Each row of a before or after table is a point. The points were changed in one or more steps. Then noise was added and the rows were shuffled. The steps act on how far a point lies along the listed directions, d1 being the first. Write out the steps. A step turns or swaps two directions, mirrors them in a line or flattens them onto one, adds a multiple of one to another, or multiplies one. Angles are multiples of 10 degrees, from the lower direction toward the higher: turns from -170 to 170, lines from 10 to 170 but not 90. Use the fewest steps. Two steps may share a direction if one is a turn and the other turns, adds or multiplies; they go together, in the order done. Otherwise the lowest direction goes first.

Directions:
(1): [0.27 0.26]
(2): [ 0.26 -0.27]
Before:
[[-0.16  0.06]
 [ 0.17  0.50]
 [-0.24  0.10]
 [ 0.17 -0.07]
 [-0.14  0.34]
 [ 0.08  0.03]
 [ 0.04 -0.02]
 [ 0.06 -0.19]
 [-0.02  0.08]]
After:
[[ 0.00  0.14]
 [ 0.11  0.04]
 [ 0.07 -0.01]
 [-0.24  0.07]
 [-0.19  0.59]
 [ 0.43  0.93]
 [ 0.27 -0.10]
 [-0.43  0.12]
 [ 0.07 -0.31]]
Steps: multiply d1 by 2; multiply d2 by 1.6

Directions:
(1): [ 0.36 -0.29  0.24  0.13]
(2): [-0.13 -0.06  0.33 -0.39]
(3): [-0.15 -0.44 -0.25 -0.09]
(4): [-0.34 -0.08  0.23  0.33]
Before, 12 rows:
[[ 0.22  0.13  0.05  0.09]
 [ 0.12  0.43 -0.11  0.04]
 [ 0.11  0.25  0.52 -0.04]
 [ 0.30  0.20 -0.19  0.04]
 [ 0.04  0.16  0.31  0.24]
 [ 0.25 -0.01  0.43  0.09]
 [-0.21 -0.28 -0.64 -0.23]
 [ 0.04  0.03  0.19  0.10]
 [-0.07 -0.34 -0.06  0.06]
 [-0.18  0.40  0.02  0.06]
 [ 0.34  0.60 -0.07  0.24]
 [-0.18 -0.39  0.10 -0.28]]
After, 12 rows:
[[ 0.12  0.29  0.18 -0.35]
 [-0.01 -0.20 -0.22 -0.07]
 [ 0.02 -0.64 -0.37  0.50]
 [-0.17  0.35  0.23 -0.36]
 [-0.06 -0.05  0.44  0.10]
 [ 0.21  0.27  0.86 -0.04]
 [ 0.13  0.11  0.44  0.18]
 [-0.03  0.12  0.33 -0.09]
 [ 0.32  0.16  0.09  0.07]
 [ 0.03  0.13  0.11 -0.18]
 [-0.21 -0.01 -0.55  0.03]
 [-0.08  0.52  0.19 -0.26]]
Steps: turn d1 and d2 by 120 degrees; add -0.5 times d3 to d2; multiply d4 by -1
